Rows are points. The window is the flat piece filled in between its corners: a triangle in 3 columns, a solid with four corners in 4, and so on. A path goes straight from each point to the next, and from the last back to the first. After which points does the path pass through the window?
In the rows, zero is written as 128.

Window:
[[121 146  87 124]
 [102 110 136 137]
 [129 147 140 134]
 [201 106 177 146]]
Path:
(1): [ 86 153 128  84]
(2): [140 107 162  97]
(3): [123 130 143 182]
(4): [189  99 178 195]
(5): [182 103 208 102]
(6): [103 110 134  90]
(7): [112 119 133 149]
(8): [121 134 103 171]
(9): [117 133 113 102]
(10): [122 118 122 102]
(11): [120 128 122 150]
(12): [ 99 147 119 145]
(13): [101 147 123 113]
(14): [196 122 165 113]
(15): [193 127 152 179]
(16): [101 161 108 153]
Through the window after points: 6, 8, 10

Window (6 x 6):
[[149 116  70 111 107 128]
 [170 153 146 157 151 130]
 [141  80 115  95 108 137]
 [109 182 145 175 135 122]
 [147 109 123  45 133 180]
 [121  99 129  69 187 187]]
Path:
(1): [143 125  95 146 109 168]
(2): [163  73  92 106 105 187]
(3): [154  80 108  69 122 132]
(4): [138 115 127  70 155  97]
(5): [141 119 143 127 124 213]
(6): [156 127  97 141  89 145]
(7): [153 130  90  93 128  76]
(8): [122 158 135 115 157 123]
(9): [129 155 139 143 142 161]
(10): [131 145 133 136 128 162]
(11): [112 159 131 112 150  97]
(12): [137 138 101  91 136  77]
Through the window after points: 10, 12

Window (8 x 8):
[[113 178 185  71  57  60  73  94]
 [ 70 135 116 136 140  93 193 120]
 [184 160 168 119 116  90 121  83]
 [111 161  69 132 145 116 154 119]
 [140 160 135  89 172 137 131 129]
 [121  82  79 132 179 179 124 154]
 [123 145 123 108  72 137 180 123]
 [110 169 176 132  70 165  90 119]]
Path:
(1): [138 144 114 132 119 101 161 184]
(2): [121 138 109 101 150 122 153  47]
(3): [ 96 156 125 101 111 109 155  59]
(4): [115 167 128 135 116  88 144 155]
(5): [122 119 116 132 144 131 126 161]
(6): [109 112  84 105 149 172 148  81]
(7): [130 148 140  86 116 140 105  81]
(8): [160 172 151 130  94 112 115 151]
(9): [167 155 145 121 114 122 117 174]
(10): [117 156 128  83 100 150  98  59]
(11): [108 145 136 104 104 146 144  97]
(12): [121 157 137 131 100 121 147 146]
(13): [169 163 143 116 114  90 126 168]
(14): [146 154 154 110 132 113 129  73]
(15): [126 151 127  89 133 105 145  78]
(16): [141 165 124 112 128  76 117 175]
Through the window after points: 5, 11, 13

Window:
[[115 103 147  95 185 122 173 149 203 101 137]
 [155 104 126 147  76  86  89 139 148 169  95]
 [143 136 141 177 111 140  99 188 130 165  96]
 [164  72 153 143  64 167  99 155 139 162  89]
 [150 115 129  95 179  63 184 113  73 108 186]
 [ 37 114 110 133 131 160 122  67  96 190 121]
 [181 117 141 178  71 130 167 140 149 171 125]
 [109 140 134 154 120 170 101  81 138 131  97]
 [139 122 197 102 169 119 164 100 152 157 139]
 [ 46 180 115  88 117 173 121  84 106 163 154]
 [ 30 134 151 113 126 103 143 102  90 109 150]]
Path:
(1): [106 119 131 128 122 123 150 140 107 144  69]
(2): [124  94 149 159 126 128 106 102 152 149 171]
(3): [ 70 100 159 150 150 121 109 131 168 126 199]
(4): [102 130 132 100 136 128 164 116 123 134  96]
(5): [ 77 155 125  94 128 137 167 116  97 145  80]
(6): [ 96 100 150 150 140 123  89  96 134 139 187]
(7): [110 120 135 152 108 142 110 123 126 149 157]
(8): [125 146 111 110  95 128 169 144 116 152  61]
(9): [150 113 126 109 123 112 164 123 104 137  89]
(10): [139 105 145 129 131 114 139 130 121 136 163]
(11): [117 115 150 146 137 143 110  95 151 145 193]
(12): [122 120 152  98 117 114 180 115 130 147  78]
(13): [112 151 145  97 133 123 161 108 121 159  78]
(14): [ 95 104 157 141 126 160 100 106 143 133 202]
(15): [107 108 127 134 145 128  98 108 148 148 187]
(16): [106 135 148 108 126 114 158 137  93 138  52]
Through the window after points: 3, 9, 13

Window:
[[148  89 175  62 127 113 143 119 117 123 112 155]
 [160 171 106 127  72 141 131  80 237 162  65 187]
 [ 67 132 174 108  36 112  88  94 185 144 180 153]
 [126 132 109 175 174 133 131 151 121 131 150 156]
 [169  94 149 172  99 117 143 173 136 130 169 164]
 [140 126 127 113 124  82  98 139  96 145 159 143]
 [179 135 143 168 126 115 108 115 141 108 119 150]
 [ 83 104 157 102 102  71 137 145 182 117 149 129]
 [ 75  86  93 161 122 108 151 144 143 137 106 118]
 [150  95 169 171 112 100 194 107 158 180 133 172]
 [135 135  60 127 100 127 187 112 187  21 133 101]
 [151 147 148 169 102 103 144 159 103  90 153 172]]
Path:
(1): [145 136 156 135 101 131 154 144 161 148 128 111]
(2): [135 163 149 122  92 152 144 135 171 150 132 122]
(3): [153 121 110 143 120  91 115 100 160 119 121 202]
(4): [135  92 123 146 113  93 134 141 145 117 147 171]
(5): [117 143 176 150  85 132 154 157 152 143 142 103]
(6): [122 127 139 134 119 111 138 149 136 126 141 111]
(7): [116  77 122 140 125  93 139 116 125  85 164 180]
(8): [146  96 121 142 110  97 122 132 147 121 149 186]
(9): [131 161 149 135 115 124 142 150 130 150 137  98]
(10): [154 178 149 139  79 138 151 121 183 156 104 114]
(11): [151 113  95 136 113 109 107  88 189 120 100 218]
(12): [128  77 111 124 123  82 142 112 134 104 145 200]
(13): [123 129 128 139 113 117 135 146 134 131 128 113]
(14): [112 159 176 112  84 129 153 139 160 171 160  95]
(15): [ 97  93 138 126  77 101  95 101 161 110 147 185]
(16): [116  87 114 126 118 102 142  94 155  73 125 200]
Through the window after points: 4, 8, 10, 12, 14

Window (14 x 14):
[[172 111  96 162 149 190 125  99 126 129  45 174 138 116]
 [132 157 124 117 130  34 134 136 102 177 112 140 180 124]
 [187 116 123 164  96 142 127  86 127  78 110 111 140 166]
 [112 129 128 134 144  54 200 149 128 146 134 127 122 108]
 [106  76  93 127 137 171  87 110 113  94 135  87 169 193]
 [117 172  74 129  97  91 162 159 114 149  97 128 125 153]
 [166 113  93 107 138 176 144  92  83  90 139 153 162 178]
 [145 103 125  90 119  52 141 152 135 172 132 148 110 173]
 [163 156 126 142 110 203 144 151 176 151  96 183 197 110]
 [160 132 117 200 106 226 161  70 137 188  83 185 169 137]
 [116 160 171 122 143  65 128 152  84 134 133 133  90 162]
 [119 125  72 126 112 157  84  78 140  96 161 151 142 141]
 [113 166 146  59 121  57 168 123 122 182 101  99 113 118]
 [ 77 133 141  92  98  57 159 132 128 123  97 165 151 154]]
Path:
(1): [140 117 108 119  72 133 122 132  85 124 142 136 133 103]
(2): [144 130 114 129 162 130 146  90 143 110  97 121 157 208]
(3): [153 163 100 134 167 152 128  95 151 137 107 169 147 184]
(4): [120  78 117 146  46 138 139 113 105 153 134 136 143  95]
(5): [130 126 131 123  94 119 138 134 105 150 115 133 137 109]
(6): [128 158 120 133 143 101 138 124 165 157  97 150 169 160]
(7): [137 160  88 120 167  89 152 123 165 120 120 158 149 188]
(8): [129  90 137 139  94 136 126 121  81 155  98 125 140  91]
(9): [129 118 118 135  99 113 134 134 115 144 112 137 133 119]
(10): [135 149 123 137 140  97 148 122 141 147 101 144 133 150]
(11): [129 160  89 127 190  84 143 137 179 131 113 130 135 179]
(12): [129 122 122 103  97 100 131 126 104 128 123 138 134 134]
(13): [135  97 127 149  63 194 146 118  86 155 125 161 132 102]
(14): [147 156 107 148 169 122 140  94 157 145  74 147 161 178]
(15): [116 152 131 124 179 103 140 104 150 125 108 126 151 167]
(16): [151  85  90 119  47 109 131 139  68 163 125 137 119 127]
Through the window after points: 1, 3, 7, 13

Window:
[[150 111 125 111  97 161 174 175 114 163 102 117 130 173]
 [119 184 158  66  97 147  68 159 125 160 162 184 134  66]
 [171 148 151 115 154  90 160 143 172 169 111 134 133 177]
 [108 132  98 124 174 118 137 150 123  40 174 117 120 127]
 [154 145 101 109 118 115 154 146 110 158 159 164  95 146]
 [170  57 178 109 184  73 139 100 111 133 215 151 123 129]
 [108 128 127 131 104 121 153  90 152 110  76 138 147 125]
 [ 88 144  60 127 171 145 110 136 156 156 155 191 169 107]
 [164 105  52 175 177 125 103 113 166 120 163 120 130 120]
 [127  91 149  45 209 123 138 177 105 114 161 169  57 143]
 [118  82 142 197 129  88 138 105  78 171 122 128 134 149]
 [133 143 129 102 128 164  89 103  25 107 144 115 131 148]
 [103  91 138 141  79  73 129  80 113 176 160  79 132 137]
 [170 165 116  65 110 102  83 145 120 115  98 148 181  97]]
Path:
(1): [ 98  98 119 121 125 115  96 148 152 111 148 176 128 173]
(2): [132 125 121 129 155 120 138 124 107 141 141 120 139 111]
(3): [135 132 130  98 154 127 138 133  94 138 150 134 110 120]
(4): [130  87 122 116 104 107  78 141 117 117 144 178 124 198]
(5): [123 105 131 132 142 107 124 125 119 127 157 146 120 156]
(6): [149 118 139 121 160 127 183 111  96 158 139 103 118  86]
(7): [125 137 108 107 163 135 135 129  99 151 143 122 135  79]
(8): [133  97 125 105 120 117 111 135 117 101 157 166 132 154]
Through the window after points: 3

Window, 14 rows:
[[123 104  39 168  72 137 144 109 145  85 119 145 115 114]
 [123 119 134 110 151 139 124 118 183 164 104 113  51 149]
 [171 117 147  96 132 174 161 115 136 155 157 104 107 134]
 [158 121 197 113 163 132 136 145 175 116  90  86 125 125]
 [151  89  83 152 157 130 108  98 110  86 108 135 114  75]
 [115 128  97 113 127  98 170 142 103  68 122 170 102 104]
 [147 126 119  69 121 153 112 139 166 178  93 109 112 112]
 [124 103 168 126 144 141 153 140 130 211 138  44 125 112]
 [136 210 198 104  85 139  95 130  43 121 190  94 135 138]
 [191 154 136 137 139 128 140 141 108 178 120  72 117 134]
 [142 208 195 135 142 148 114 133  93 136 158 161 161 119]
 [146 123 170 131 185 195 139 176 139 145  76  76  95 106]
 [136 210 127 112 141 140  74 149  76  97 207 135 180 161]
 [154  88  84 163 114 114 104 167 129  62 139 192 101  89]]
Path:
(1): [164 187 121 113 148 146 124 149 141 131 175  85 114  78]
(2): [139 132 126 118 128 141 110 127 108 124 131 132 134 141]
(3): [145  86 134 144 133 128 109 134 117 133  97 147 139 169]
(4): [155 142 130 123 134 132 132 161 158  78 145 126  91  58]
(5): [145 147 117 135 130 130 121 138 149 120 142 110 103  81]
(6): [137 108 121 130 141 146 118 124 114 113 112 142 119 149]
(7): [130 117 132 113 140 128 116 132 112 128 110 132 117 148]
(8): [149 159 111 139 112 143 136 154 179 134 148 106  84  57]
Through the window after points: 1, 3, 5
